Each row of a before or after table is a point. The points were changed in one or more steps. Then noise was added and the rows were shuffled. The steps act on columns, c1 being the first. Write out the steps. A step turns or swaps two columns, mirrors them in a line or flattens them onto one, adds a multiple of one to another, or multiplies or shifts one. Angles are multiples of 10 degrees, from the lower column toward the higher: turns from -170 to 170, lines from 10 to 170 but not 90. Use the fewest steps. Two steps may share a column if one is a turn and the other turns, adds or multiplies; they go together, in the order done. Otherwise the lowest column goes first.
In the rows, zero is written as 128.

Before (12 x 3)
[[ 94 139 102]
 [ 84 114 123]
 [ 81 144 148]
 [114 137 124]
 [123 117 140]
 [122 147 125]
 [157  86 140]
 [122 135  89]
 [130 163  84]
 [ 98 142 121]
 [167  58 150]
 [142 121  67]]
After (12 x 3)
[[132 185 121]
 [  8 118 106]
 [ 55 141 118]
 [166 176 165]
 [ 18 123 143]
 [ 94 135 120]
 [201  94 158]
 [111 163 139]
 [112 138 114]
 [114 110 131]
 [225  73 175]
 [ 44 155 132]]
Steps: multiply c1 by 2.5; mirror c2 and c3 in the line at 150 degrees

Before (13 x 8)
[[ 76 131  62 149 106 197 109 107]
 [135  82 133 177  90 136 141  63]
 [ 69 136  86 109  96 147 109 115]
 [ 93 113 120 101 114  91 151  49]
 [101 132 154 117  97 118 126 104]
 [175  94 163 155 183  61 161  20]
 [119 119 126  70 109 150 145 115]
 [113  87 104  94  82 184 123  99]
 [ 47  91 111 128 121 191  91 136]
 [132  37 146 163 136  83 189  34]
 [ 81 112  87 165  98 131 112 139]
 [ 84 123  83 148 117 160 158 143]
 [ 36 154 129 192 120 166 158 105]]
After (13 x 8)
[[177 101 128 146  89 161  90 135]
 [ 92  27 127 194 103 114 152 215]
 [169 120 129 132 105 228 100 165]
 [180 126 127 101 109 176 125 161]
 [146 121 128 119 102 146 134 159]
 [132 110 128  95 126 179 179 143]
 [ 47  84 127 170 162  91 137 213]
 [205  81 128 104 133 222 101 147]
 [ 98  71 129 173  67 166 105 188]
 [132  76 128  99  97 215 146 159]
 [206 143 127 195  85 195 109 181]
 [132 102 129 121 117 121 163 214]
 [174 114 129 165 100 190 139 130]]
Steps: turn c1 and c8 by -160 degrees; shift c2 by -10; multiply c3 by 0; turn c4 and c7 by -40 degrees; add -0.5 times c4 to c5; shift c6 by 30

Before (12 x 12)
[[124 107 154 136 121 123 101 130 155 143 136 125]
 [131 150 108 114 106 166 155 127 138 133 113 118]
 [117 122 112 104 103 129 117 136 110 130 146 115]
 [135 100 128 131 125 162 129 136 101 132 145 139]
 [104 143 152 102 125 167 118  89 111 129 127 112]
 [111 105 157 104 134 119 105 141 148 121 111 147]
 [145 135 121 130 147 124 122 109 145 156 136 104]
 [ 95 121 130 134 115 121 123 135 144 161 104 150]
 [135 100 121 127 120 125 142 120 125 133 129 117]
 [138 115 150 114 105 137 102 123 115 149 120 121]
 [113 124 114 106 133 165 125  99 150 121 109 131]
 [135 151 128 143 106 127 127  93 119 133 105 134]]
After (12 x 12)
[[126 124 112 103 104 129 114 139 147 141 111 126]
 [136 136 146 131 147 123 128  68 132 163 124 142]
 [ 82 143 107 102 126 166 131   8 108 134 120 141]
 [101 152 121 142 106 128 139  26 129 121 150 138]
 [154 108 150 136 122 122 102 106  99 144 128 125]
 [105 121 144 133 115 122 120 142 122 140 173 125]
 [ 99 150 141 114 106 167 153 153 145 130 134 146]
 [159 114 112 115 105 138 105  88 108 146 139 139]
 [120 124 153 107 133 165 134  45 138 112 140 139]
 [176 100 101 130 126 163 127 151 135 135 125 108]
 [176  98 127 127 121 125 145 118 134 137 123 137]
 [143 105 142 104 134 118 103 141  95 109 147 124]]
Steps: add -1.5 times c2 to c1; turn c3 and c9 by -100 degrees; turn c7 and c8 by 20 degrees; multiply c8 by 3; turn c11 and c12 by -140 degrees; turn c10 and c11 by 30 degrees

Before (12 x 24)
[[132  93  94 108 135 167 153 119  93 148 158 140 122  80 166  98 157  81
   97 172 116 130  87 131]
 [165 175  99 152 163  85 138 104  92 156 111 159 133 151 149 146 130  85
   99 168 116  98 118 117]
 [ 93 161 101 181 118 119  83 145 134  73 148 143 124 112 152 113 157 146
  143 121 116 140 158 126]
 [ 83  93 100 122 131 140 132 131 151 151 148 149 151 153 133  86 117 131
  138 167 165 175 145 155]
 [ 95 105 123 113 111 159 118 181 109 103 153 184  97 149 113 122 158  96
  151  99 108 180 156 175]
 [ 86 128 174 118  85 172 125 132  93  95 115 190 154 153 145 134 118 121
  136 110 123 121 109 112]
 [144 113 164 156 158 164  87 125  78 104 111 139 106 114 169 136 108 123
   84 136 126 100 154 130]
 [144 113 167 129 139  85  95  98 117 154 141 128 134 143  94 141  84  72
   71 142 100 169  88 183]
 [159 132 142 118 138 136 145 189 158  82 155 106 122  74 128  67 134  96
   81 171 110 187 115 145]
 [120 171 159 114  94 165 144 131  91  96  87 121 103  80  76 103  87 150
  145  85 159 145 125 155]
 [148 103 101 171 123 139  96  99 131 141  87 136 134 159 131 104  80  77
   87  91 188 129 132 161]
 [135 141 161 147 103  85  76 183  73  75 104 148 163 113  89 123 104 154
  133 171 189 176 150 153]]
After (12 x 24)
[[145 112 115 132  85 138  92  85 118 153 123 131 116 121  74 145  19  75
   95 141  96 171  86 176]
 [171 177 149 147  85 169 135 100 127 156 138 163  93 163 165 147 132  89
  106 168 118  96 121 116]
 [134  92 108 105 167 138 155 107 139 149 107 142  94  81 182  97 201  83
  113 169 118 132  91 136]
 [ 95 160 118 189 117 125  83 148 128  73 110 141 138 109 161 113 201 147
  141 123 116 141 156 124]
 [ 97  99 115 113 159 116 115 167 161 105  97 186 112 121 116 123 200 100
  169  96 104 184 155 175]
 [ 83 133 111 120 171  78 126 134 113  94 172 187  87 153 112 127 102 123
  130 112 125 127 108 115]
 [140 112 108 155 163 157  88 101 162 103 180 141  86 133 136 142  82 121
  106 135 129 101 154 130]
 [146 100 173 172 138 118  94  91 121 139 136 135 130 159 149 108   9  78
   97  93 190 125 128 166]
 [ 84  91 126 119 140 133 136 135 101 152 101 149 144 127 147  82 100 130
  133 168 168 178 145 151]
 [161 131  95 118 134 137 145 135 133  81 120 107 154  48 114  72 145  98
  136 169 110 186 114 144]
 [133 138 147 148  88 105  82 169 104  72 137 152  67  94  77 123  68 156
  155 171 193 176 154 146]
 [117 174 167 116 173  92 142 141 152  95 141 120  94  76  71 103  27 150
  142  89 161 139 127 155]]
Steps: turn c3 and c15 by -40 degrees; turn c3 and c11 by 130 degrees; swap c5 and c6; flatten c8 and c19 onto the line at 40 degrees; turn c9 and c13 by 100 degrees; add -0.5 times c22 to c14; multiply c17 by 2.5

Before (14 x 64)
[[ 89 141 122 131 171 239 142 156  82 169 150 127 130  79 143  96 170 234
  158 133  88 134 181 108 150 134 115 186 197 168 139 165 185 156 158  95
  121 131 125 125 188 118 113 150 101  73 135 134  70 148 101 236 188  97
  133 136 201  65  89 111 105  73 119  62]
 [107  79 125 171 161 107 165  97 125 110 157 140 144 167 110 145 172 105
  126  78 134  98 149 140  68 142 142  94 132 141 170  94  86  80 109 167
   65 182 140 126  95 140 125  95 136  99 157 102 129 110  97  73 107 122
  109 133 136 166 101 152 137  92 136  96]
 [107  86 160 182 109 102 195 112 114 120 191 134 165 125 100 144 168 107
  145 121  94 106 208 133  88 124 139  77 110  91 144  98 147 122  91 135
  134 142 145 139  78  78 138  88 131 114 121  82 152 104  87  80 127 115
  130 107  99 107  64 141 193  75 114 108]
 [111 122 166 162 158 105 197 100 106  90 170 190 165  88  96 102 184 106
  126 161 125 112 161 110  50 130 127 106 160 132 161  71 139 111  95 128
  106 155 139 113  76  89 192 107 145  82 103 116  77 119 124  57 132  81
   89 108 110 141 111 133 130 129  96 133]
 [148 147 129 201  93 116  75  88 145 140 139 113  91 127 139 187 149 192
  196 145 156  97 136 157 134 212  74 146 140 195  99  87 127 136 202 142
  139  47 136 225 152 115 116 170 108 205 121 117 151 101 144 137 153  68
  198 105 120 186 199 134 134  92 123 136]
 [127  72 134 140 183  92 195  98 122 123 111 154 165 142 105 125 142  79
  119 169 123 138 198 150  62 133 172 109 141 124 169 121  80 107 107 134
  127 149 169 132 111  67 180 102 111 142 102 113 116  96  82  83  68  95
  104 109 134 137  96 184 163  79  67 127]
 [ 77 150 120 157 166 249 122 136 100 152 216 122 162 111 145 136 151 174
  155 165  31 153 147 114  86 124  99 182 185 179 130 203 181 120 156  84
  121  91 124 144 174 136  88 125  23  93 118 164  31 117  90 184 187 126
   92 146 172  46 117 123 120 128 123 124]
 [ 79  70 132 167 152  68 169  78 171 140 117 145 128 124 139 116 169 142
   84 127  84 133 189 108  86 120 133 104 120 139 164 122 101 109  57 116
   93 159 104 122  64 132 206 114 130 120 117  91 132  88  91  74 165 115
   95 157 131 117  28 151 153 133 116 128]
 [143 132 115 146  80 175  85  78 124 104 144 110  99  72  82 184 153 194
  232 130 121 124 157 188 174 181 122 163 180 227  92 183 156 108 133 150
  102  69 130 202 149 125 117 188 122 169 146  95 144  98 121 132 155  90
  175 111  73 184 191 156 109  79 114 155]
 [118  92  97 145  81 219 142 161  35 160 201 146 139  76 146  92 173 210
  117 150  80 164 184 112  92 135  94 208 196 133  96 165 186  89 108 114
  156 121 119 112 179 162 111 103  29 115 111 181  59 119 106 157 142  74
  135 136 183  84 150 154  96  93  94  89]
 [123  99 151 181 152 114 128  95 120 119 142 136 138 125 133  91 124  95
  144 136 134 116 214 125  61  75  91 119 157  93 210 130 123 115 113 161
  122 130 166 155 102 138 185 120 127 113 118  99 107  87 144  51 106 112
   89 105  98 131  72 142 136  56 159 137]
 [ 77  73 131  95 160  95 178 100 143 121 166 155 117 149 119 131 142 110
  157 141 105 112 174 146  75 134 122 153 116  66 169  75 107 100 106 110
  141 171 172  79  90  98 174  86 126  84 125  97  99 113  85  48 116  74
  111 156  91  87  92 158 121  88 124 132]
 [107  86 159 140 128 239 134 126  97 165 219 176 127  79 168 115 166 201
  164 153  78 194 225 118 126 141  93 162 178 180 121 189 176  86 205  74
  172 107  93 101 178 149  88 153 124  80 128 168  48 160  90 182 144 144
  127 169 195  75 137 119 104 104  92  88]
 [103 155  94 147  98 183  58  70 165 127 202 121  72 108 133 164 184 171
  146 115 182 124 188 144 115 194 166 165 146 191  87 189 171 157 196 128
  102  63 110 222 164 108 123 194 102 179 132  70 144 128 148 173 163 100
  218 105  90 166 217 116  96  90 117 108]]
After (14 x 64)
[[ 81  67 126 127 107 101 175 105 142 115 165 154 121 148 114 130 144 130
  156 137 109 150  94 149  74 135 121 148 112  63 173  71 111  99 115 147
  147 166 174  81  81  94 177  84 109  88 125  98  93 116  84  48 133 196
  113 157  96  87  89 166 119  91 120 129]
 [107 127 173 126 121 103 191  99 105  96 164 194 152  85  96 100 183 123
  128 155 124 138 111 109  46 135 128 104 166 134 157  77 132 113  95 124
  110 152 142 105  79  91 184 101  97  84  98 120  80 125 117  51 136 182
   90 105 115 140 114 137 129 129 100 136]
 [ 75  76 134 130 117  65 167  78 169 141 120 141 133 122 132 118 176 119
   86 119  80 101  75 104  92 126 132 111 117 135 161 131  97 103  56 115
   90 154 105 133  69 137 204 100 120 121 121  86 131  87  92  77 162 147
  100 149 122 107  36 148 155 128 119 124]
 [106 148  92 131 132 177  60  69 165 137 202 123  72 112 133 169 181 150
  142 123 182 118  53 148 124 192 176 165 148 197  82 187 169 164 206 107
  100  67 118 221 177 103 130 189 165 179 128  75 150 125 148 176 162 139
  210 102  84 164 220 113 102  98 116 113]
 [141 126 118 115 170 175  88  77 126 113 142 105  91  71  91 181 150 181
  237 126 131 124  76 189 175 185 117 172 180 222 100 180 150 105 126 100
   94  78 130 202 153 125 117 185 161 159 149  93 146 103 122 139 142 129
  174 114  76 185 192 152 111  76 116 152]
 [ 70 154 118 124  25 245 125 140  99 146 228 120 164 105 138 137 154 158
  158 158  33  73  91 117  86 128 101 181 184 174 134 202 179 124 152 138
  126  85 123 142 172 133  84 120 170  89 117 161  27 124  87 186 175 111
   89 148 168  42 116 120 124 128 123 123]
 [146 148 134 124 152 107  62  90 139 144 140 118  89 127 137 183 157 207
  191 142 158 141  97 156 129 216  80 154 140 190 106  89 133 125 204 109
  133  42 136 233 156 117 114 168 156 205 119 113 155 106 140 143 160 142
  202 105 129 191 196 138 132  99 129 138]
 [104  79 131 131 114 106 163  95 130 114 160 133 150 163 106 146 173 103
  130  81 144 171 117 144  72 139 135 100 130 145 173  91  83  84 105 108
   71 181 139 131  92 141 124 102  94  97 161 104 135 110 102  68 121 147
  112 136 127 177 103 152 132  96 141 102]
 [118  94 101 124  77 226 141 158  36 157 204 146 146  80 147  89 167 199
  118 151  80  84  53 107  92 133  97 207 190 134  91 170 187  93 114 123
  144 118 121 112 194 158 109  98 241 113 114 185  65 123 110 162 126 140
  128 137 173  92 149 151 103  95  96  96]
 [119  67 133 132  75  90 204  89 127 128 114 147 167 136 107 125 141  90
  117 164 128 149  87 157  50 133 173 103 150 122 175 121  73 108 107 152
  126 153 169 124 103  70 180 105  98 137 102 118 118 100  85  86  72 201
   99 112 137 143  93 174 163  78  74 124]
 [ 87 134 112 128  75 239 151 152  78 163 153 130 128  83 143  96 169 198
  150 139  89  94  35 110 157 135 125 189 199 165 143 168 179 153 161 121
  116 127 129 126 186 119 116 147 111  77 142 129  66 147 104 239 187 114
  130 137 197  73  90 111 108  69 116  61]
 [111  94 156 127 123 229 141 128 102 171 213 173 127  83 165 114 165 124
  158 152  81  49   6 123 135 145  85 163 176 183 114 187 177  84 198 169
  182 105  92  97 184 153  86 149 131  80 126 165  51 162  86 186 132 107
  126 176 196  73 130 119 102 110  92  86]
 [109  87 160 128 144 107 197 113 108 123 185 134 168 125  99 141 174  94
  143 115  93 145  71 132  79 121 140  77 107  93 150 101 147 122  90 112
  132 136 144 143  76  72 142  87 139 107 124  82 152 103  84  83 132 184
  135 104 100 108  65 143 193  69 115  99]
 [123  98 142 133 108 116 129  92 123 127 144 137 138 117 129  95 126  83
  137 136 135 157  64 119  63  73  85 122 163  94 213 135 119 120 118 114
  122 128 171 149  98 135 180 118 117 106 118 100 106  87 141  55 100 182
   93 105 102 135  80 138 129  62 153 140]]
Steps: multiply c4 by 0; add 0.3 times c16 to c45; turn c5 and c45 by -130 degrees; turn c18 and c23 by -150 degrees; turn c18 and c54 by 140 degrees; turn c36 and c53 by 150 degrees; turn c22 and c53 by -150 degrees

Before (9 x 64)
[[104 151 150 146 127 140 134 113 152 147 133 106 156 141 144 133 108 148
  117 109 125 111  87 160 142 100 124 137 134 110 139 150 136 173 125 102
  112 116 125 135 125 105 148 139 171  94 113 100 111 130 158 116 148 142
  136 143 135 131 122 134  93 149 135 153]
 [ 99 123 144 130 150 141  87 111 156 146 135 159 185 123 146 129 153 130
  138 137 152 162 148 146 114  90 110  93 133 126  88 123 139 119 156 134
  101 161 149 152 109 110 171 144 118 138 106 103 143 106 116 129 150 155
  142 129 120  96 160 146  85 133 115 138]
 [118 140 109 125 120 102 103 131 106 124 123 133 192 149 146 177 110 135
  140 134 147 128 109 174 114 149 107 143 151 126  81  93 121 142 139 137
  137 166 122 123 153 132 137 130 131 103 163 151 105 157 117 130 154 138
  117 158 135 121 176 148 147  96 119 148]
 [137 105 124 129 176  90 135 152 121 116 150 134 170 125  89 126 139 115
  100 162 115 134 108 123 148 102 156 140 147  88 121  90 150 192 144 102
  166 177 116 134  99 165 142 124 120 126 113 151 128 114 164 105 104 118
  105 112 122 106 133  90 147 112 142 141]
 [ 94 140 154 173 149 100  95 108 169  94  89 116 124 101  95 143 130  89
  133 161 115 141 119 115 143 101 119 137 101 158 118  97  98 136 131 125
  131 107 166 131 110 150 138 160 143 130 130  89 127 152 100 121 112 108
  108 110 108 141 125  96  82 148 136  97]
 [100 144 133 174 148 136 147 107 147 147 143 101 134 137  81 116 129 143
   91 118 111  97 151 172  88 110 137  98 129 134 139 154 138 161 111 110
  115 168 136  98 138  97 128 100 127 111 148 155 154 165 109 105 142 106
   99 131  78 122 106  84 116  83  89 118]
 [136 136 140 128 138 141 140 113 149 125 151 154 128 146 151 138 108 123
  116 170  90 104 131 138 108 129 145 116 124 150 155 153 128 127 109 162
  123 163 174 120 126 116 115 101 175 121 140 152  93 135 101 165 135 145
  146 120 124  75 165 127 141 146 138 126]
 [166 130 135 124 121  78 129 131 124 121 108 126 147 102 108 105 134 134
  118 113 121 164 107 127  76 158  92 142 143 137 130 155 131 119 147 129
  160 129 145 144 115 112 113 171 176 132 112 163 149 129 130 152  91 132
   90 143 133  98 122 115 134 135 127  89]
 [146 155 153 144 112 130  84 153 134  87 100 111 172 123 145 144 126  83
  124 150 133 106 125 157 135 112 122 154 100  91  90 116 161 139 136 135
  147 148 123 157 106 128 148 112 134 133 120 134 147 151 141  93 151  98
  140  97 114 107 105 101  93 147 100 147]]
After (9 x 64)
[[100 142 134 174 147 136 149 144 148 151 142 100 137 121 182 119 134 143
   94 119  73  97 151 137  90 109 138  96 130 143 140 156 139 158 109 110
  111 167 136  98 138  98 127 100 127 145 149 156 162 167 112 103 142 105
   99 130  75 121 106  81 115  87  90 119]
 [168 128 135 113 121  77 130  96 123 119 106 126 147 105 152 108 122 133
  115 115 104 164 107 131  78 160  94 143 144 154 132 156 133 117 146 129
  128 130 146 143 114 113 112 172 175 126 111 165 148 130 131 152  88 130
   89 142 133 100 121 116 132 134 128  90]
 [115 138 108 133 120 103 103 119 101 128 124 132 190 149  98 177 158 137
  141 136 142 130 107 121 115 150 105 142 150 122  79  93 122 141 140 138
  131 166 120 123 151 133 139 130 131 139 163 151 112 157 118 129 153 136
  115 159 137 122 175 145 147  96 118 149]
 [139 105 124 125 175  90 137  85 122 115 153 131 169 126 171 128 121 116
  100 165  82 131 108 129 148 105 158 139 148   7 119  89 149 191 143 100
  147 175 115 133  97 165 145 125 122 138 111 151 127 112 168 107 107 119
  102 111 120 107 134  91 147 113 146 141]
 [145 157 152 141 112 131  83 109 134  87  99 110 171 119 112 144 130  82
  123 150 151 105 124 131 137 110 119 153 102  18  88 115 162 139 138 135
  147 143 123 158 107 129 146 112 134 126 119 134 149 151 142  93 152  98
  139  94 112 110 106  99  92 147 102 149]
 [101 123 142 128 152 138  86 161 158 148 135 159 183 122  91 129  97 126
  143 137 140 164 147 131 116  91 109  92 135 126  90 121 136 118 153 134
  117 162 150 150 107 112 170 146 119 131 107 101 147 104 116 131 153 156
  141 129 118  94 161 147  83 133 111 138]
 [136 134 136 133 137 140 138 135 148 125 151 156 128 144 146 138 151 123
  116 172 179 103 134 122 105 129 145 114 125 195 154 153 129 127 108 161
  111 164 173 119 125 116 116 102 176 123 140 151  96 136  99 166 132 147
  148 121 123  73 164 128 140 147 136 128]
 [104 152 151 149 126 141 132 143 156 145 131 107 156 133 117 136 165 150
  119 109 153 109  88 126 145 100 123 138 137  75 138 147 135 171 125 104
  117 115 124 135 127 106 148 143 170 146 114 101 116 132 161 116 149 143
  135 141 136 131 123 132  94 146 135 154]
 [ 92 138 155 158 147  98  94 129 172  95  90 116 121  88 166 145 127  90
  133 158  90 144 116 127 143  96 116 137 100 219 119  97  98 140 129 126
  104 104 167 127 110 150 138 160 144 130 128  87 126 154  98 120 114 106
  110 112 112 139 125  96  83 148 133  97]]
Steps: turn c4 and c14 by -20 degrees; turn c8 and c37 by 100 degrees; multiply c15 by 1.6; turn c15 and c21 by 120 degrees; turn c17 and c46 by 150 degrees; flatten c24 and c49 onto the line at 80 degrees; multiply c30 by 3
